Every row gives one point. The ring and each string are closed loops that go straight from each point to the next, and from the last back to the first. Before rounding, they use only three directions, however many columns there are. Count how often each string passes through the ring. Passing back the other way cancels.

Ring, 8 rows:
[[ 27  13  17]
 [ 14  25   9]
 [-18  26   4]
 [-44   3   8]
 [-47 -17  16]
 [-22 -38  33]
 [ -3 -36  38]
 [ 28 -11  31]]
String, 13 rows:
[[  1 -49  23]
 [ -3 -29  15]
 [ -1 -30  12]
 [  7 -48  27]
 [ 13 -47  44]
 [ 18 -40  19]
 [  3 -17  15]
 [ -4 -10  39]
 [  9 -23  60]
 [  4 -21  52]
 [ -4 -14  42]
 [  1 -33  56]
 [  4 -55  56]]
Times through: 1

Ring:
[[ 28   4  10  -7  -4  -1  -1  -5   4]
 [ 17  21  12  -7  -5  -1   0  -4   6]
 [ -2  28  13  -6  -6  -1   1  -4   8]
 [-24  20  10  -4  -6   1   1  -4  11]
 [-35   4   5  -2  -5   2   2  -4  12]
 [-35 -19   0   0  -4   4   1  -5  12]
 [-27 -31   0  -1  -2   3   0  -5  10]
 [ -6 -38   4  -3   0   2  -1  -6   7]
 [ 16 -30   8  -6   0   0  -2  -6   4]
 [ 26 -15  10  -7  -1  -1  -2  -5   4]]
String (18 x 9):
[[-60 -12  -7   2  -6   6   2  -4  16]
 [-47  -8  13  -3  -3   2   2  -6  12]
 [-26  -5  21  -6  -1  -1   1  -7   9]
 [-11  -5   1  -2  -5   2   0  -4  10]
 [-27  -1 -18   3  -9   6   1  -1  14]
 [-48   8 -13   3 -10   6   2  -2  17]
 [-50  12   5  -1  -7   3   2  -4  14]
 [-35   7  21  -6  -3   0   2  -6  10]
 [-17   0  15  -5  -3   0   1  -6   9]
 [-17  -1 -10   0  -7   4   1  -2  12]
 [-40   5 -16   3 -10   6   2  -1  16]
 [-50   4  -8   2  -8   5   2  -3  16]
 [-47  -1 -15   3  -9   6   2  -2  16]
 [-53  -4   7  -1  -4   3   2  -5  14]
 [-41  -8  17  -4  -2   1   2  -6  11]
 [-18  -7  16  -5  -2   0   1  -6   8]
 [-12  -6  -5  -1  -6   3   0  -3  11]
 [-38 -11 -16   3  -8   6   1  -2  15]]
Times through: 3

Ring:
[[ 42   8 -24  -8 -18 -12  20   1  -9 -17   0   6  16  18]
 [ 31  36 -25  -3 -17  -7  16   5 -11  -7  -7   9  12  10]
 [ 14  44 -18  -2 -12  -2   8   2 -10   0 -14  11   8   7]
 [ -6  43 -11  -2  -6   2   1  -4  -8   6 -20  12   5   5]
 [-29  25  -5  -3   0   4  -6 -13  -2  11 -25  12   3   6]
 [-40   2  -2  -5   4   3  -8 -20   4   9 -25  12   3  10]
 [-31 -21   3 -10   3   0  -6 -25   5   1 -19  10   6  17]
 [ -6 -29   5 -14  -3  -5   1 -23   1 -11 -10   9  10  23]
 [ 14 -25   0 -14  -8  -8   7 -17  -3 -17  -4   8  13  25]
 [ 37  -7 -16 -11 -16 -12  17  -5  -7 -20   1   6  16  22]]
String:
[[-47 -38   4 -11   7   0  -9 -31  10   3 -21  10   5  18]
 [-41 -18  18 -12   7   4 -14 -31   3   2 -23  12   3  17]
 [-17   3  14 -11   1   3  -8 -21  -4  -2 -19  12   5  16]
 [-17   1  -6  -7  -2  -1  -1 -15   0   1 -18  10   6  13]
 [-28  -4 -18  -4  -1  -2   0 -14   6   7 -20   9   6  10]
 [-15  -1 -20  -4  -4  -3   4 -11   3   3 -16   9   8  11]
 [-12   9   5  -9  -2   1  -4 -17  -4  -1 -18  11   6  14]
 [-35   4  14  -9   5   5 -12 -24  -1   5 -24  13   2  13]
 [-54 -10  15  -9  10   7 -17 -30   5   9 -28  13   1  13]
 [-57 -27   3  -8   9   3 -12 -30  11   9 -26  11   3  14]
 [-30 -14  24 -14   5   4 -13 -30  -1  -3 -21  12   4  19]
 [-17 -10  16 -13   1   1  -7 -25  -3  -6 -17  11   6  19]
 [ -5  -2  -1  -9  -4  -2   1 -15  -3  -5 -14  10   8  16]
 [-20 -24 -21  -6  -3  -6   5 -16   8   1 -14   7   9  16]
 [-36 -39 -11  -8   3  -4  -2 -24  12   2 -17   8   8  18]]
Times through: 1
String, 15 rows:
[[ 52  -8  -4 -15 -18 -12  17  -6 -12 -28   5   7  17  26]
 [ 60 -12 -30 -10 -23 -18  28   3  -7 -26   9   4  20  24]
 [ 47  -6 -45  -5 -22 -17  29   7  -3 -17   5   4  19  18]
 [ 58  11 -35  -7 -24 -15  27   8 -10 -20   5   5  18  18]
 [ 58  27 -15  -9 -21 -10  20   5 -17 -21   2   8  15  18]
 [ 26  20  -4  -9 -12  -5   8  -6 -12 -12  -7  10  11  16]
 [ 22  12 -25  -5 -14  -8  15  -1  -5  -8  -6   8  12  14]
 [ 36   9 -48  -2 -20 -14  26   9  -3  -9  -1   5  16  13]
 [ 49   9 -44  -4 -23 -15  28  10  -6 -15   3   5  18  16]
 [ 47  -2 -49  -4 -23 -17  30   9  -3 -15   5   3  19  17]
 [ 20  -1 -25  -6 -13 -10  15  -3  -3 -10  -5   7  13  16]
 [ 16  -5 -25  -6 -12 -10  14  -5  -1  -9  -6   7  13  16]
 [ 34 -23 -37  -8 -18 -16  24  -1   1 -17   3   4  18  21]
 [ 45 -23 -20 -13 -18 -15  22  -5  -5 -25   6   5  18  26]
 [ 46 -12  -2 -16 -16 -12  15  -9 -11 -27   4   7  16  26]]
Times through: 1

Ring:
[[ 38  21 -16  -1  11  16 -15   3  13 -15  -4  -2   7 -10]
 [ 26  47 -24   8  17  13  -9  -3  11  -6  -5  -5   1 -10]
 [ -7  49 -20  12  15   2   3  -6   7   7  -7 -14  -6  -5]
 [-37  29  -3   8   6 -10  13  -2   5  14  -8 -21  -7   0]
 [-46  -3  21  -2  -5 -16  15   5   5  12  -8 -21   0   2]
 [-36 -22  29 -10 -10 -14  10  10   7   4  -7 -18   6   1]
 [ -2 -27  17 -13  -6  -2  -3  12  12 -10  -4 -11   9  -3]
 [ 27  -4  -5  -7   4  10 -13   8  14 -16  -3  -4   9  -8]]
String (7 x 14):
[[-14  -1  35  -9  -7  -6   5   9   7   1 -10 -11  14  -3]
 [-29  -6   6  -2  -1  -9   8   5   8   4  -5 -19  -2   0]
 [-58 -14   7   0  -3 -19  17   4   6  13  -5 -27 -10   4]
 [-46   4 -15   6   6 -13  13   0   7  12  -4 -26 -15   3]
 [-11  14   9  -1   2  -3   3   4   8   2  -8 -12   5  -4]
 [-29  17  27  -1  -3 -10  11   4   5  10 -11 -15   8  -2]
 [-37   1  46  -8 -11 -15  14   8   4  10 -12 -15  14  -1]]
Times through: 0
String (27 x 14):
[[ 19  -3  22 -11  -3   5  -8  11  11 -12  -7  -3  18  -8]
 [ 28  -2  29 -14  -4   8 -11  12  12 -15  -8   0  23  -9]
 [ 34 -14  17 -15  -3  10 -15  13  14 -20  -5   0  19  -9]
 [ 30 -30 -15 -11   3  11 -18  12  17 -24   2  -6   4  -7]
 [ 29 -28 -14 -11   3  11 -17  12  17 -23   2  -6   4  -7]
 [ 38 -17  15 -15  -3  12 -17  14  15 -22  -4   1  20 -10]
 [ 25  -2  24 -12  -3   7 -10  11  12 -14  -7  -1  20  -9]
 [ 28 -12  22 -14  -4   8 -12  13  13 -17  -6  -1  20  -9]
 [ 27 -33  16 -18  -5   7 -15  16  15 -22  -3  -3  17  -7]
 [  4 -47  -9 -13  -2   1 -10  13  16 -18   2 -13  -1  -3]
 [ -7 -26  -8  -7   1  -2  -3   9  13  -9   0 -15  -3  -2]
 [-10 -28  -2  -8  -1  -3  -2  10  12  -8  -1 -15  -1  -2]
 [-14 -47   9 -14  -7  -6  -2  14  13 -10  -1 -15   2  -1]
 [ -7 -52  38 -22 -15  -6  -3  19  12 -13  -5 -10  17  -2]
 [-29 -60  16 -16 -11 -12   3  16  12  -8  -1 -19   1   2]
 [-26 -35   7  -9  -5  -9   3  11  11  -3  -2 -19  -2   1]
 [-20 -11  -5  -2   2  -6   3   6  10  -1  -3 -18  -5  -1]
 [  0   0  23  -8  -4  -1  -1   9   9  -4  -8  -8  13  -5]
 [  0 -19  45 -17 -12  -3  -1  15   9  -8  -9  -6  22  -5]
 [  0  -5  28 -10  -6  -1  -1  10   9  -6  -8  -8  16  -5]
 [-11  -5   4  -4   0  -3   1   6  10  -2  -5 -14   2  -3]
 [-20 -19  -6  -4   1  -6   2   7  11  -2  -2 -18  -5   0]
 [-20 -45   3 -11  -5  -8   0  12  13  -8   0 -18  -2   0]
 [ -9 -46   9 -14  -7  -5  -3  14  13 -12  -1 -14   3  -1]
 [-10 -45  -7 -11  -2  -4  -4  12  14 -12   2 -16  -4  -1]
 [ 13 -46  13 -18  -7   2 -11  16  15 -20  -1  -8  11  -5]
 [ 26 -20  30 -17  -7   7 -12  15  13 -18  -6  -1  23  -8]]
Times through: 0

Ring:
[[ 30   3  15  -6   1  13  -4  -9  -1 -11  -8  -8  -3  15]
 [ 17  21   4  -5   1  10  -3 -13  -2 -13  -5  -9  -7  18]
 [ -6  27 -10  -5   1   7   0 -11  -5 -10   0  -9  -8  17]
 [-31  17 -17  -3   2   3   5  -4  -8  -3   6  -8  -3  11]
 [-42   3 -17  -2   2   2   8   3 -11   3   8  -7   1   5]
 [-42 -23 -11  -3   3   4   9  11 -12  10   8  -5   7  -2]
 [-31 -35  -7  -4   3   8   7  14 -10  11   6  -5   9  -5]
 [  0 -41   3  -7   2  15   1  11  -6   6  -1  -5   8  -3]
 [ 16 -34   9  -7   1  17  -2   6  -4   1  -5  -5   5   1]
 [ 29 -19  16  -7   1  16  -4  -1  -2  -5  -8  -7   2   8]]
String, 8 rows:
[[ 43 -13  47  -3   3  10   2  -5  -3 -10 -12  -9   4  14]
 [ 56 -18  24  -9   0  22  -9  -6   2 -11 -14  -7  -1  11]
 [ 40  -7  -2 -11  -1  23 -12  -7   2 -10  -9  -7  -5  11]
 [ 24   2  -8  -9  -1  19  -9  -8   0 -10  -6  -7  -6  12]
 [ 44  25  -1  -9  -1  19 -12 -19   3 -19 -10  -9 -12  22]
 [ 34  31  24  -4   1   8  -1 -18  -2 -19 -10 -11  -8  25]
 [ 23  15  37  -1   3   3   5 -11  -5 -13  -8 -11  -1  20]
 [ 20  -1  38  -1   3   4   7  -5  -6  -8  -7 -10   3  15]]
Times through: 0
String (14 x 14):
[[ 47 -35  17 -10   0  23  -9   1   1  -5 -11  -6   2   5]
 [ 46 -14  39  -5   2  13  -1  -5  -2 -10 -13  -9   2  13]
 [ 31   5  31  -3   2   9   1  -9  -3 -12  -9  -9  -1  17]
 [ 24  23  28  -2   2   5   2 -14  -4 -15  -8 -10  -4  22]
 [  2  22  16  -1   2   2   5 -10  -7 -11  -3 -10  -3  18]
 [-13   7  13  -1   3   1   9  -3  -9  -4   1  -9   2  12]
 [-36  27  -1   1   3  -4  11  -6 -11  -5   5  -9  -2  15]
 [-60  22 -28  -1   2  -3  10  -1 -12   2  12  -7  -2   9]
 [-58  -2 -33  -3   2   3   8   7 -12   8  12  -5   2   1]
 [-29 -15 -25  -6   1  11   1   6  -7   5   6  -5   1   0]
 [-18 -19  -8  -5   2  10   3   6  -8   4   3  -6   4   1]
 [-14 -21   8  -3   3   6   7   7  -9   4   1  -6   7   3]
 [  0 -28 -11  -8   1  17  -4   6  -4   3   0  -5   2   0]
 [ 20 -33 -11 -11   0  24  -9   4   0   0  -4  -4   1   0]]
Times through: 0

Ring:
[[-26  17  16  36   6   8  18   0  -3  15   8 -24 -27 -13]
 [-14   5   4  22   0  -1  24   3   5   6   1 -17 -26 -24]
 [ 21 -11 -14  -8  -6 -11  21  10   4  -5 -11 -10 -13 -25]
 [ 43 -15 -20 -23  -6 -11  15  15  -2  -8 -17 -10   0 -16]
 [ 56 -12 -17 -27  -1  -5   6  17 -13  -4 -17 -14  12   1]
 [ 41   5  -2  -9   9   8  -3  12 -23   7  -5 -23   8  13]
 [ 15  17  11  14  14  16  -3   6 -23  16   6 -28  -4  12]
 [-17  24  20  35  13  16   7   0 -14  20  12 -29 -20   1]]
String, 30 rows:
[[-42  39  30  59  24  26   3 -10 -13  28  31 -31 -43 -10]
 [-44  32  27  56  17  19  11  -7  -7  24  23 -28 -41 -14]
 [-54  30  25  60  14  16  17  -9   1  22  25 -25 -51 -26]
 [-44  16  19  45   1   4  30   0   5  15   5 -24 -31 -17]
 [-16   3   8  22  -6  -3  29   8   1   8  -8 -21 -12  -9]
 [  8   0   1   6  -3  -1  19  11  -6   5 -10 -20  -3  -2]
 [  5   3  -3  10   3  -1  16   5   0   4   1 -15 -22 -22]
 [  2  -2 -10   9   1  -6  20   2  10  -2   3  -8 -35 -42]
 [  6 -13 -18  -1  -8 -16  30   6  18  -9  -7  -3 -31 -48]
 [ 14 -17 -14  -7 -14 -17  33  13  10  -8 -20  -9  -8 -25]
 [ 15 -10  -6  -4 -10 -10  26  14  -1  -1 -19 -16   3  -6]
 [ 14   0  -2   3   0  -1  15  10  -6   4  -7 -19  -6  -6]
 [  5   1  -8   9   4  -3  16   2   6   0   5 -10 -33 -37]
 [-12   0  -7  18   0  -7  26   0  16  -1   6  -7 -44 -49]
 [-22   8   0  28   5  -1  23  -4  13   4  13 -10 -49 -48]
 [-16  12   4  27   8   4  16  -2   4   8  13 -15 -40 -33]
 [-38  19  15  44   8   7  21  -4   5  14  15 -20 -42 -28]
 [-43  22  24  49   6  10  23  -1  -2  20  10 -27 -29  -9]
 [-24  16  22  34   1   9  21   6 -11  18  -3 -31  -6  11]
 [ -2  12  10  20   6   8  11   5 -11  13   2 -25 -11   0]
 [  3  14   7  18  11  10   6   3 -11  12   8 -22 -19  -7]
 [-12  33  20  38  26  25  -7  -6 -19  23  27 -28 -33  -6]
 [ -6  32  23  35  24  26  -8  -2 -26  25  21 -32 -19  10]
 [  2  30  19  29  24  25 -10  -1 -26  23  20 -31 -18   9]
 [  7  27  12  24  25  22 -11  -3 -21  19  23 -25 -27  -6]
 [  7  27  19  25  22  24  -9   2 -28  22  15 -32 -10  15]
 [  4  24  22  24  16  21  -3   6 -29  23   6 -35   2  27]
 [ 10   7  11  10   1   7  13  13 -19  13 -11 -29  11  21]
 [  9  10   5  13   8   7   7   5 -12  10   3 -22 -12  -4]
 [ -6  21  13  28  16  15   3  -1 -13  16  15 -24 -26  -9]]
Times through: 4

Ring (6 x 14):
[[ 28  -5  -3  -2  18  13  31   7   7  22 -11 -25 -29  -2]
 [ 12  24   6  -8 -10  20   8 -24 -18   5 -26 -47 -26  13]
 [-14  34   3  -3 -15  11  -4 -19 -30 -14 -24 -30 -10  19]
 [-30   7  10   4 -11   5  -4  12 -21 -20  -4   5   5   7]
 [-13 -29  18   4  -1  10  10  31   1  -2  10  12  -1 -11]
 [  9 -27   7   3  15  10  26  30  11  13   5   2 -14 -11]]
String, 23 rows:
[[ 48  -2 -16  -3  36  11  47   8  17  36 -16 -32 -41  -1]
 [ 42 -17  -1  -4  24  17  40  10  17  34  -9 -30 -37  -8]
 [ 37 -25   3  -3  22  17  38  17  19  31  -4 -22 -32 -11]
 [ 37 -19 -17   4  44   3  50  32  25  31  -2  -4 -30  -8]
 [ 27 -15 -20   7  44  -2  47  36  21  24  -1   5 -23  -6]
 [  8  -6  -5   4  19   4  26  21   4   9  -4  -3 -16  -1]
 [  2   0   0   2   9   7  18  13  -3   4  -7  -8 -13   2]
 [  6 -14  -7   7  25   1  29  32   9   9   2   9 -12  -4]
 [  0 -51  15   8  16   7  26  52  19  11  20  25  -4 -22]
 [ -6 -46  26   3  -2  15  14  38   9   6  16  13  -4 -20]
 [ -6 -41  29   1  -8  18  10  30   5   4  12   5  -5 -17]
 [ -3 -15  18  -1  -7  16   8  13  -5   2  -1  -9 -10  -5]
 [  1  -3   2   2   8   8  17  15  -3   4  -6  -7 -13   1]
 [ 13 -14 -11   7  31   0  35  33  13  14   1   8 -16  -5]
 [ 25 -27 -10   7  38   2  44  40  23  25   5   8 -21 -12]
 [ 38 -30 -13   5  45   4  52  39  30  34   4   1 -29 -14]
 [ 37  -8 -24   5  47  -1  51  28  22  30  -7  -6 -31  -3]
 [ 22   3 -16   3  30   3  35  15   7  17 -11 -13 -25   3]
 [  9  -3   7  -2   3  14  16   5  -3   9 -10 -21 -19   0]
 [ 12 -11  21  -7 -10  24  11  -2  -4  11  -9 -32 -22  -4]
 [ 31  -7   9  -7   5  22  25  -4   4  23 -14 -39 -32  -3]
 [ 45   1 -10  -5  25  15  40  -1  11  32 -18 -40 -40   1]
 [ 39   5 -16  -2  31   9  41   5  11  28 -17 -30 -36   3]]
Times through: 0
String, 14 rows:
[[ 12  -6  -3   2  17   7  26  17   4  12  -6  -8 -18  -1]
 [  3 -15  17  -2  -5  17  12  11  -3   6  -3 -14 -14  -5]
 [  2   0   3   1   5   9  15  10  -5   4  -8 -12 -14   2]
 [ 16   1 -17   5  32  -1  35  22   8  14  -7  -2 -20   2]
 [ 40 -13 -20   4  45   3  51  27  24  33  -6 -10 -33  -6]
 [ 49  -1 -23   0  44   6  52  13  20  37 -15 -27 -41  -1]
 [ 35  15 -20  -1  30   6  38   1   6  24 -21 -31 -34   8]
 [ 15  12  -5  -2  10  11  21  -2  -6  10 -18 -27 -24   8]
 [  4  -1  21  -7 -17  24   3  -9 -13   4 -13 -34 -18   1]
 [ 20   5  24 -14 -22  33   5 -28 -13  13 -22 -60 -31   3]
 [ 36  13   4 -11   1  24  22 -23  -4  23 -26 -58 -39   7]
 [ 42   0   3 -10   9  24  30 -12   5  30 -21 -52 -41   0]
 [ 46  -5 -15  -2  35  10  46  10  18  34 -14 -29 -39  -2]
 [ 35  -4 -25   5  46  -1  49  26  19  28  -8  -7 -30  -1]]
Times through: 1
